Each point is reached from the start by the listed moves, each made once or not at all, plus a little noise. Say if it took an odd or an even number of moves. Then give how often each move was made.
In the rows, zero is written as 128.

Moves:
(1): [157 153 151 142]
(2): [115 164  99 118]
(3): [ 98 133 199 120]
Start: [116 148 145  99]
Points:
[122 211 138 102] => even (1, 1, 0)
[ 91 153 217  92] => odd (0, 0, 1)
[113 177 245 106] => even (1, 0, 1)

Moves:
(1): [208 101 104 152 115 172 160 155 156]
(2): [170 155  96 100 135 181  98  97  68]
(3): [116 157 206 102 115 127 104 123 128]
(4): [146 156 163 119 193 124 120 131 113]
(5): [105 115 137 100 154 139 106 161 122]
(6): [114 118 124 146 141 184 126 114 152]
(7): [ 93 156 110 137 135 142 162 153  96]
(8): [141 156  99 140  95 115  83 135 131]
Start: [163 100 165 119 116 119 158 157 135]
Points:
[239  87 111 177  86 210 140 177 189] => odd (1, 0, 0, 0, 0, 1, 0, 1)
[155  95 164 116 113 128 158 159 134] => even (0, 0, 0, 0, 0, 0, 0, 0)
[249 117 155 118 157 162 116 226 144] => even (1, 0, 0, 1, 1, 0, 0, 1)

Moves:
(1): [137 132 125 136 135 149 137 125 136 145 117 143 149 113]
(2): [133 154 113 152 119  75  97 102  91 151 128 151 120 114]
(3): [108 147 165 116 142 156 126 142 141 123 124 121 102 125]
(4): [129 129 115 123 123 142 125 118 118 103 109 122 120 140]
(5): [100 124  94 150 130 136 155 127 132 151 147  78 130 134]
(6): [148 149 141 123 125 137 123 138 149  91 132 114 149 131]
(7): [122 138 155 108 102 161 151 125 122 104  95 145 148 129]
(8): [149 126 112 122 120 119 114 147  99 128 153  72 103 151]
(9): [146 148 141 104 139 134 150 132 121 120 128 141 141 137]
(10): [139 106 108 194 128 108 115 135 133 128 118 115 132 147]
(11): [126 114 116 123 118 132 106 125 123 123 145 105 126 164]
(12): [150 146 146 105 141 130 118 138 103 115 194 155  91 122]
Start: [138 114 131 110 170 141 135 115 136 122 129  88 130 124]
Points:
[183 197 111 108 186 150 142  99  89 102 191  97 134 120] => odd (1, 1, 0, 1, 1, 1, 0, 0, 1, 0, 0, 1)
[110 134 128  89 185 196 126 127 113  97 208  32  61 168] => odd (0, 0, 1, 1, 1, 0, 0, 0, 0, 0, 1, 1)
[196 155 139  76 170 147 138 150 121  78 159  31 141 158] => odd (0, 0, 0, 0, 0, 1, 0, 1, 1, 0, 0, 0)
[100 144 149  86 144 237 154 122 153  48 112   7 137 180] => even (0, 0, 1, 1, 1, 1, 1, 0, 0, 0, 1, 0)
[163 153 102 178 143 151 145  99 120 111 118  60 201 168] => even (1, 1, 0, 0, 1, 1, 1, 0, 1, 1, 1, 0)
[119 149 117 155 149 159 101 104  76  98 165  57  74 175] => even (0, 1, 1, 1, 1, 0, 1, 0, 0, 1, 1, 1)
[151 150 130 163 197 207 136 145 151  81 174  40 105 141] => odd (1, 0, 1, 1, 1, 1, 0, 0, 0, 1, 0, 1)
[117 137 124  96 191 219 133 122 120 115 197  47  82 153] => even (1, 0, 1, 1, 1, 0, 0, 0, 0, 0, 1, 1)
